Every row gives one point. Each copy is the shape, with its points in the same order, turned, moved and blurred by noise. Is it also mirrored, or only turned?
In the rows, 128 means zero.

Shape (9 x 3)
[[113 209 172]
 [142  87  76]
 [159  84 128]
 [135  50  73]
 [146 149 137]
 [ 82  78 134]
 [142 147 126]
 [164 204  95]
 [142 170 140]]
Copy 1 (9 x 3)
[[113 171  54]
 [122  95 193]
 [142 142 189]
 [149  82 216]
 [114 158 131]
 [192 101 145]
 [110 144 130]
 [ 46 142 113]
 [105 157 112]]
Copy 1 is: mirrored
Copy 2 (9 x 3)
[[118 164 234]
 [111 116  85]
 [159 146 103]
 [126  94  63]
 [128 159 165]
 [156  73 137]
 [120 151 161]
 [ 63 189 176]
 [114 171 173]]
Copy 2 is: only turned
Copy 3 (9 x 3)
[[206  71 171]
 [ 92 144  89]
 [140 169  92]
 [ 72 177  87]
 [167 111 118]
 [111 173 164]
 [154 111 117]
 [160  46  94]
 [175  95 126]]
Copy 3 is: mirrored

Shape (10 x 4)
[[158 183  96 178]
 [129  36 119 154]
 [ 95 148 117  79]
 [ 59 151 181 154]
 [123  73 106 172]
 [153 106  50 155]
 [126  78 157 152]
 [163 102  95 135]
 [155 158 143  77]
 [114 157  60 108]]
Copy 1 (10 x 4)
[[102 141  47 187]
 [191 138 185 173]
 [127  80 101  98]
 [ 53 136 165 123]
 [163 125 147 190]
 [177 105  85 212]
 [152 159 163 145]
 [180 139 101 165]
 [147 135  69  75]
 [130  62  65 159]]
Copy 1 is: only turned
Copy 2 (10 x 4)
[[115 199 132 104]
 [155  58 102 111]
 [ 98 130 134 203]
 [ 56 105 200 124]
 [131 105 100  88]
 [145 146  59 124]
 [135  81 152 107]
 [164 124 103 131]
 [146 165 177 195]
 [ 91 173  90 176]]
Copy 2 is: mirrored

Shape (8 x 4)
[[112 111  73 106]
 [187 101 154  79]
 [ 86 176 180  85]
 [ 87 203 117 179]
 [ 44  88  88 127]
 [141 104 152 149]
 [144 117  76 158]
 [159 154 146 129]]
Copy 1 (8 x 4)
[[ 69 105 111 145]
 [123 160 179  95]
 [173 176  80 154]
 [166  66  43 138]
 [ 74  97 107 216]
 [150  98 161 135]
 [ 91  62 128 118]
 [154 114 126 100]]
Copy 1 is: only turned
Copy 2 (8 x 4)
[[ 79 170 143 119]
 [187 146  97 129]
 [143  54 168 127]
 [ 46  47 118 100]
 [ 49 148 181 170]
 [117 117  85 162]
 [ 67 153  86 117]
 [129  98  88 114]]
Copy 2 is: mirrored

Shape (9 x 6)
[[104 161 138  82 119 170]
 [ 84 167  85  89 119 130]
 [122 185 160  89 169  91]
 [180 164  70  97 166 192]
 [ 82 106 169 142 151 134]
 [159 111 170 170  81 158]
 [ 99 205 167 182 161 178]
 [186  90  85 160 108 126]
 [108 108 140 132 138  75]]
Copy 1 (9 x 6)
[[137  73  99 124 150 119]
 [156 116  84 117 146  74]
 [131 116 188 117 154  94]
 [233 106 105  98 161 167]
 [ 73 146 115 136 140 152]
 [127 108 103 221 152 185]
 [103 119 121 133 249 156]
 [198 169  95 198 123 169]
 [113 170 137 164 115 115]]
Copy 1 is: mirrored
Copy 2 (9 x 6)
[[178 100 163 124 134 127]
 [184 138 139  85 130 161]
 [176 110 107  94  72  82]
 [191 109  81 138 210 109]
 [ 86 100 147 124  95 127]
 [109 153 158 210 121 106]
 [113 130 177  93 154  41]
 [117 174  76 193 149 149]
 [111 139 102 121  69 142]]
Copy 2 is: only turned

Shape (11 x 6)
[[119 112 140 133 123 132]
 [104  71  48 164  68 140]
 [169 160 152  99 175 142]
 [134  98  86 153 107  73]
 [143  68 152 155  80 142]
 [140 192 176 148 133 127]
 [188 105  69 134 148 138]
 [114 146 103 110 117 191]
 [118 145 122 184  66  70]
 [ 97 190 138 223  97 122]
 [ 90 181  57 169 179 108]]
Copy 1 (11 x 6)
[[133 135 137 119 115 167]
 [103 152 188  21 132 123]
 [159 121  83 166  73 131]
 [151 113 190  97 147 116]
 [154 109 150  67 126 204]
 [108  77 102 175  88 150]
 [174 117 127  76  70  95]
 [ 96 158  89  93  82 138]
 [ 89  65 180 114 152 131]
 [ 34  55 165 130  92 147]
 [ 75 131 172 144  63  53]]
Copy 1 is: mirrored
Copy 2 (11 x 6)
[[153 135 131 121 121 145]
 [115 184  57 138 120  78]
 [219 115 192 120 110 139]
 [132 207 128 156 128 129]
 [140 152  83 120  75 166]
 [213 142 160  83 156 180]
 [203 170 133 170  87  91]
 [180 109 121  86 125  81]
 [141 222 112 103 163 167]
 [192 175  84  90 213 173]
 [189 160 146 162 221  86]]
Copy 2 is: only turned
Copy 3 (11 x 6)
[[135 137 147 108 154 140]
 [154  85 238  88 162 193]
 [143 140 131 152 116  69]
 [147  56 149  95 156 161]
 [157 131 160  40 166 140]
 [167 163  99 136  94 134]
 [171  80 193 124 141  74]
 [120 164 210 133 108 120]
 [164  88 125  98 117 203]
 [208 153 138 139 114 221]
 [167  98 163 217 147 167]]
Copy 3 is: mirrored
Copy 4 (11 x 6)
[[147 117 127 115 121 152]
 [141 213  94 125 181 176]
 [110  68 129 146  85  97]
 [ 90 178 125 105 127 160]
 [182 165 110 103  94 155]
 [137  94 180 118 114  82]
 [ 90 155  79 180 102 133]
 [151  97  99 160 169 116]
 [123 196 175  86 136 120]
 [153 170 214 141 151  99]
 [ 60 134 187 190 179 143]]
Copy 4 is: only turned

Shape (11 x 8)
[[130  97 151 166  55 164 171 110]
 [ 74 153  52  80 121 141  97 145]
 [113 196 114  93 109 150  64 184]
 [152 139 163 224  81 129 113  63]
 [182 123 129 195 117 168 137 100]
 [115 127 152 147 130 124 198 117]
 [146 102 137 209  78  95 185 122]
 [151  50 203 131 138  88 107 110]
 [137  80 146 150 121 119 104 137]
 [193  50 176 136 121  75 138 125]
 [128 152  99  37 109 110  97 134]]
Copy 1 (11 x 8)
[[117 172 223 103  85 148 107 144]
 [115  94  96 149 107  56  79 139]
 [118  62 111 180 129 154  39 119]
 [ 91 229 194 161 157 158 112 146]
 [ 73 219 157 120 120 178 121  85]
 [152 163 184 104 146 105 129  86]
 [ 91 181 230 140 124 135 174 105]
 [196 171 131 130 149 187 183 160]
 [128 155 133 128 120 167 151 132]
 [169 166 152 141 103 184 219 108]
 [169  79 102 185  98  94  90 114]]
Copy 1 is: mirrored
Copy 2 (11 x 8)
[[111 132  48 133 199 103  86 113]
 [100 186 131  58 109 176 159 133]
 [158 208 153 122 117 196 142 143]
 [115  80 100 156 149 130  37  74]
 [ 99 106 128 181 172 105 101  83]
 [117  98 105 116 176  78 115 160]
 [ 96 123  77 140 149  45  51 135]
 [159  76  31 166  95 113 130 129]
 [134 125  83 151 108 105 131 109]
 [125 104  35 189  93  87 127 152]
 [ 94 164  96 108 112 205 160 171]]
Copy 2 is: only turned
